Each row is a point. A path goes straight from each point to the next, and from the last back to the first. The post is the endless flat space through its rows: a point in 2 columns, a line in 3, a plane in 4, and so on, so that a path can go around it. How many times does the path go around the post? Going back the other way cancels.
In the rows, zero is written as 128.

Post (1 x 2):
[[140 117]]
Path, 10 rows:
[[107 118]
 [123  94]
 [140  90]
 [108  85]
 [ 94 148]
 [146 146]
 [168 128]
 [191  52]
 [ 90  38]
 [101 100]]
Times around: 1

Post (3 x 4):
[[173 115 124  69]
 [118  92 129 196]
 [189 116 100  98]]
Path:
[[112 154 121 159]
 [173 179 114 131]
 [126 150 113 132]
 [196 142 107 152]
 [234 114 150 123]
 [183  55 135  92]
 [102  78 150 126]
 [121 129  68 111]
 [173 150 106  77]
 [155 136 158 133]
 [166  89 186 129]
 [179  84 121 103]
 [191  56 115 135]
 [154  36 119  83]
 [127  72 107 105]
 [139 120  89 126]]
Times around: 2

Post:
[[149 110 181 117  45 242 120 163]
 [121 180 146 179 168  76 184  92]
 [159 138 142 146  85 186 173 196]
 [159  97 111 139 117 209 124 147]
 [109 155 133 102 185  48 159 127]
 [105  68  80 154  64 117  99 148]
 [104 196 140 173 193  83 126 153]]
Path (26 x 8):
[[ 99 134 125  83 140 180 160 163]
 [133  89  99  85  63 104 219 114]
 [104  99 151 118  87 208 103 157]
 [109 117 173 113  95 115 205 145]
 [126  81 122 146 107 114 110 202]
 [116 162 143 124 164  63 117 149]
 [144 133 100  99 196 155  88  79]
 [107 218 131 173 154 120 207 176]
 [ 76 142 121 164 126 152 167 152]
 [102  88 174 170 117 154 111 141]
 [136 122 170 127 118  53 183 135]
 [173 118 116 131 109 113 175 118]
 [160 181  78 146 133 162 124 108]
 [107 167 136 142 151 155 121 156]
 [ 73 115 165 149 110 161 203 122]
 [126  94 216 131 109 191 159 167]
 [168 128 170 110 124 132 164 138]
 [166 155 133 126  80 147 135 197]
 [112 173 132 116 111  98 135  62]
 [ 97 154 144 150 124 112 157 116]
 [102  92 164  74 133 161 163 177]
 [109 114 157 237  75 124 137 173]
 [166 105 140 109 135 156 121  95]
 [161 109 188 107  88 154 112 183]
 [137  84 158 238  82 111 172 148]
 [ 89 130 143 175 158 173 152 153]]
Times around: 3

Post, 10 rows:
[[172 111 119 105 111 117 111 174 132  91 175]
 [110 126 107 137 178 126 115 130  64  94 157]
 [136 105 141 138 133 166  97  94 122 128  80]
 [120 151 144 132 107 103  98 145  82 112 173]
 [184 136 138 104 111 138 121 134 124 138 155]
 [123 115 106 120 119 135 168 135 139 120 129]
 [160  71 121 123 149 145 132 108 119 148 128]
 [122 156  87 114  96 139 147  74 135 146 171]
 [100 142  85 142 134 161 101  98  66 155 142]
 [149 111  76 151 118 112 181 110 155 132 153]]
Path:
[[ 67 135  26 120 130 162 163 152 115 105 129]
 [ 92 105  25 119 145 142 167 115 137 162 170]
 [144 134 124 127 183 144 121 123 117 131 159]
 [128 119  93 114 180 146 113 129 101 124 132]
 [126 111 103 106 114 140 145  93 140 128 120]
 [149 152 157 140 122 113 127 111  62 104 150]
 [157 121 136 110 111 175  94 111 124 124 131]
 [ 94 105  95 109 143 165 157  99 139 149 125]
 [173  98 152  92 121 139  86 156 123 170 131]
 [ 71 166  86 176 150  96 159  98  88 129 162]
 [171 145  91  91 169 145  98 132  88  90 249]
 [167 141 181 149  99 105 132 160 102  91 145]
 [132 127  95 155 142 136 119 156  44 118 123]
 [144  97  49 117 148 133 166 135 150  98 149]
 [ 88  71  87 139 142 153 146 108  66 121 104]
 [127 130  79 104 124 117 121  88 117 125 171]
 [178  60 154 102 166 136 114 115 151 134 101]
 [126 167  99 134 139 133 124  99 137 104 174]
 [145 126 115 173 173 124 108  68  57 131 170]
 [ 93 171  53 142  97 142 154 126  67 136 190]
 [139  63 132 161 131 169  74 132  59 158 133]
 [115  81  97 117 154 156 135  84 117 156 174]
 [174 155 117  76 145 172 129 158  77 121 172]
 [171 145 124 131 132 112 150 155  49 124 157]
 [112 102  87 135 144  81 122  66 147  83 143]
 [141 135  76 191 201 118  86  79  66 146 155]
 [137 160 124 152 130 115 102 121  99 154 193]
 [117  93  55 142 112 206 149 108 115 156  93]
 [138 112 104 108  90 169 121  96 103 149 129]]
Times around: 2
